Every row gives one point. Two turns around zero, p and q, are shown by what they do to some points. Where does a point land after both, in the order given? Backwards means that the second turn is done in reverse. Each puzzle has new turns, and all numbers are rounded.

Turn p:
[-0.41 -0.17] -> [-0.37  0.24]
[0.42 0.40] -> [ 0.57 -0.12]
[ 0.10 -0.39] -> [-0.26 -0.30]
[-0.11  0.16] -> [0.07 0.18]
Turn q:
[ 0.28 -0.27] -> [-0.36 -0.14]
[-0.55  0.16] -> [0.38 0.43]
[ 0.25 -0.27] -> [-0.35 -0.11]
[0.05 0.53] -> [ 0.46 -0.27]
[-0.03 -0.15] -> [-0.12  0.09]
Where do these land?
p, then q: [-0.12 -0.15] -> [0.09 0.17]
p, then q: [ 0.33 -0.46] -> [-0.40  0.40]
q, then p: [-0.27  0.55] -> [ 0.35 -0.50]
p, then q backwards: [0.06 0.07] -> [-0.03  0.09]

Turn p:
[ 0.26 -0.19  0.50  0.48 -0.43  0.35] -> [-0.30  0.37  0.04  0.54 -0.22 -0.56]
[-0.31  0.16  0.12 -0.11 -0.19  0.26] -> [-0.02  0.09 -0.16 -0.13  0.32 -0.31]
[ 0.34  0.18 -0.26 -0.42 -0.17 -0.71] -> [ 0.22  0.00  0.77 -0.31  0.03  0.43]
[-0.22  0.17 -0.41  0.49 -0.35  0.31] -> [ 0.49  0.31 -0.33 -0.10 -0.24 -0.43]
[-0.09 -0.28  0.10 -0.40 -0.01 -0.22] -> [-0.13 -0.41  0.28 -0.07  0.18  0.01]
[ 0.26  0.41 -0.14  0.18  0.36  0.28] -> [-0.09  0.42 -0.39 -0.12 -0.18  0.34]
[ 0.27 -0.18  0.13  0.03  0.16  0.31] -> [-0.40  0.02 -0.14  0.08 -0.24 -0.02]
[-0.38 -0.21 -0.51  0.07  0.39 -0.20] -> [ 0.44 -0.51 -0.30 -0.13 -0.13  0.25]
[-0.12 -0.07  0.47 -0.34  0.23 -0.37] -> [-0.23 -0.30  0.23  0.22  0.48  0.28]
Turn q:
[-0.51  0.30  0.35 -0.44  0.09  0.21] -> [ 0.26  0.04 -0.74  0.17 -0.21 -0.17]
[-0.38 -0.23  0.36 -0.96 -0.55 -0.08] -> [ 0.94 -0.09 -0.50  0.35 -0.14  0.53]
[-0.15  0.11  0.02  0.35  0.16 -0.18] -> [-0.34 -0.05 -0.05 -0.26 -0.16 -0.02]
[ 0.25 -0.61  0.08 -0.13  0.20  0.17] -> [-0.14 -0.07  0.09  0.45  0.45  0.29]
[ 0.10  0.23 -0.84  0.42 -0.06 -0.14] -> [-0.16 -0.24  0.74 -0.24 -0.34 -0.41]
[ 0.19  0.06 -0.11  0.01  0.16 -0.20] -> [-0.04 -0.19  0.10 -0.18  0.17 -0.08]
[-0.01 -0.23 -0.09  0.14 -0.17  0.43] -> [-0.09  0.28  0.21  0.39 -0.10  0.02]
[ 0.50  0.17  0.05  0.25  0.12 -0.02] -> [-0.16  0.19  0.21 -0.29  0.37 -0.17]
[ 0.01  0.21  0.19  0.36  0.05 -0.20] -> [-0.25  0.13 -0.07 -0.41 -0.05  0.01]
Where do these land?
q, then p: [ 0.19 -0.51 -0.06  0.29 -0.17 -0.14] -> [-0.34  0.08 -0.39  0.18  0.24 -0.26]
q, then p: [-0.53  0.21  0.16 -0.31 -0.36  0.19] -> [ 0.24  0.43  0.31 -0.24 -0.43 -0.17]
p, then q backwards: [ 0.31 -0.15  0.09  0.08 -0.50  0.43] -> [-0.09  0.41 -0.24  0.42  0.07  0.39]
q, then p backwards: [ 0.14 -0.58 -0.45  0.30  0.39  0.50] -> [ 0.28 -0.38  0.88 -0.04 -0.13 -0.19]
q, then p: [-0.19 -0.12  0.17 -0.47  0.02  0.08] -> [ 0.10  0.08 -0.09 -0.03 -0.53  0.04]
q, then p: [ 0.07  0.52  0.18  0.26  0.21 -0.41] -> [-0.03 -0.39  0.24 -0.51  0.30  0.14]
q, then p: [ 0.16  0.36 -0.38  0.03  0.11 -0.17] -> [-0.12 -0.29  0.42  0.12  0.17  0.13]
q, then p: [-0.16  0.27  0.29 -0.17  0.31 -0.48] -> [-0.01 -0.46  0.08 -0.51 -0.23  0.04]
